Rows are points. Each copy is the shape, with its points in the same order, turned, moved and blurred by noise. Is it also mirrored, or only turned?
In the rows, zero is written as 128.

Shape (8 x 3):
[[170 160 144]
 [200 137 113]
 [ 89 121 133]
 [169 123 140]
 [157 150 180]
 [110 164 106]
 [116 162 125]
 [ 99 100 135]]
Copy 1 (8 x 3):
[[110 199 140]
 [140 215 104]
 [121 106 140]
 [146 187 124]
 [130 191 177]
 [ 79 146 120]
 [ 87 144 137]
 [141 107 139]]
Copy 1 is: only turned
Copy 2 (8 x 3):
[[151 125  85]
 [101 141  68]
 [145 116 161]
 [125 110  90]
 [167  91  85]
 [155 155 140]
 [170 134 126]
 [130  96 168]]
Copy 2 is: only turned

Shape (9 x 3):
[[128 118 126]
 [137 100  99]
 [146  76 138]
 [124 154 106]
 [ 79 155  79]
 [103 117 115]
 [ 93  89 161]
 [109  72 128]
 [159 179 145]]
Copy 1 (9 x 3):
[[108 127 137]
 [ 86 100 119]
 [ 77 106 161]
 [133 135 107]
 [113 150  59]
 [ 84 139 118]
 [ 68 163 152]
 [ 54 125 139]
 [181 128 140]]
Copy 1 is: only turned
Copy 2 (9 x 3):
[[138 130 146]
 [150 145 117]
 [181 114 135]
 [101 144 135]
 [ 88 200 155]
 [130 158 148]
 [171 132 195]
 [182 145 156]
 [ 80  91 138]]
Copy 2 is: mirrored

Shape (7 x 4):
[[ 76 147 200 129]
 [116 119 104 118]
 [127 121  99  95]
 [169 101 101 130]
 [107 131  96 156]
 [160 144 190 153]
 [170 180 143  99]]
Copy 1 (7 x 4):
[[148 124  45 129]
 [124 144 147 104]
 [137 160 159 106]
 [115 133 182 147]
 [ 86 133 133  99]
 [118 128  92 194]
 [128 201 121 170]]
Copy 1 is: mirrored
Copy 2 (7 x 4):
[[154 187 182 137]
 [114 140 103 148]
 [ 97 147  99 141]
 [131 115  75 108]
 [157 142  93 174]
 [181 124 163  91]
 [113  87 158 125]]
Copy 2 is: mirrored

Shape (9 x 6):
[[147 114 155 127 124 113]
 [106 141  82 121 150 182]
 [114 121  85 148  92 176]
 [135 152 127 103 108 152]
 [167 173 141 172 137 103]
 [106 156 162 120 159 154]
 [100 156 131 157  99  93]
 [139 148 144 228  81  93]
 [139  78  87  70 133 141]]
Copy 1 (9 x 6):
[[108 121 139 112 141 100]
 [135  87 145 153 107 185]
 [133 140 162 125  79 176]
 [131 133 156 161 134 137]
 [103 164  79 134 148 119]
 [ 88  88 136 166 128 130]
 [ 65 165 126 117 141 154]
 [ 66 203  90  94  98 124]
 [163  82 183 101 144 147]]
Copy 1 is: only turned
Copy 2 (9 x 6):
[[133 119 108 117 127 143]
 [130 137 166 112 155  40]
 [ 81 164 168 111 136  85]
 [153 145 159  98 116 107]
 [148 107 151 185 117 152]
 [142  71 157 105 119  98]
 [115 120 132 150  72 119]
 [ 76 128 158 181  78 174]
 [139 172  88  84 170  78]]
Copy 2 is: only turned

Shape (11 x 8):
[[160 116 100  60 148 134 112  85]
 [120 148 103  59  76 121 113  79]
 [113 129 138  66 167  74 155 143]
 [135 149 115 131 125 160 112 169]
 [182 138 176 143 116  82 176 121]
 [171 156 129 136 172 163 170 115]
 [120  98 110 138 162  94 160  82]
 [178 116 113 110  79 153 171 114]
 [134 190 102 135 126 158 109 131]
 [139 145 178 123 121 139  95 152]
 [187 141 131 124 129 123 128 110]]
Copy 1 (11 x 8):
[[191 137  79 143  74 146 135 172]
 [207 125 130 150 108  88 159 174]
 [173 116 159 104  76 191 137 130]
 [115 180 112 116 120 113 122 115]
 [136  96 127 189 133 178 143  82]
 [116 166 102 191  73 168 112 116]
 [119  75 121 156  73 162 112 161]
 [143 121  79 176  84 103 173  99]
 [134 187 129 154 117 101  98 133]
 [128 168 123 128 164 154 147 129]
 [155 132  88 173 121 147 115 117]]
Copy 1 is: only turned
Copy 2 (11 x 8):
[[ 83 127 101 140 159  87  59 119]
 [124 116  70 188 109 107  77 129]
 [161 135 136 157 208 107  99 151]
 [134 169 126  91 104 107 129 125]
 [176  93 191 121 136 145  65 104]
 [116 154 163 109 148 126 100  54]
 [112  72 153 143 175 104 129 105]
 [115 129 170 157  83  99  71 104]
 [140 152  92 104 105 111 126  81]
 [140 149 127  87 118 166  96 145]
 [129 114 142 100 127 112  66  95]]
Copy 2 is: only turned

Shape (12 x 9):
[[120 115 135 112 148 117  68 157  69]
 [145  92 171 139 156 111 138 129 178]
 [182 158 166 159 175  92 143 123 152]
 [161 149  91  88  80 127 150 127 134]
 [143 147 131 105 142  68 154 156 161]
 [150 120  95  95  77 102 131  86 132]
 [152 102 122 161 135 113  92 186  90]
 [ 89  99 120 153 149 156 103 162  74]
 [101 128 123 151 148 164  58 163  87]
 [167 130 122  69  56 151 122 114 167]
 [104 125 101 152 114 128  60 153 114]
 [133 149 140 102  46  99 144 127 119]]
Copy 1 (12 x 9):
[[ 90 146  69 129  71 121 158 132  85]
 [149 170 111  86 156  94  77 110 117]
 [100 170 118 144 175 102 103  62 121]
 [144 120 183 162 113 105 152 130 134]
 [ 93 151 148 150 148  78  91 134 129]
 [141  88 168 127  92  87 144 114 147]
 [122 157  49 157 110  98 165 136 124]
 [118 170  58 116  84 157 148 157 135]
 [ 97 152  60 124 105 161 175 156 102]
 [184  92 189 125 121 103 151 131 103]
 [107 102  71 124 108 140 168 160 131]
 [155  86 162 174  92 113 107 129 123]]
Copy 1 is: mirrored
Copy 2 (12 x 9):
[[168 107  93 175 116 101 108 105  90]
 [137 118 156  62 143 149 111 126 113]
 [101 103 126  58 100 104 136 135 140]
 [ 96 135 105 161 163 161 153 104 169]
 [ 88 112  96  96 132 148  83 120 148]
 [141 129 118 149 184 146 151 104 183]
 [153 115  95 145  82 149 125  90  85]
 [180 142 125 177  94 133 102 134  79]
 [176 110 100 183 108 124 128 148  61]
 [ 96 102 146 149 209 173 159  99 153]
 [183 105  83 173 123 157 135 142  88]
 [120  79 136 166 145 169 128 113 190]]
Copy 2 is: mirrored
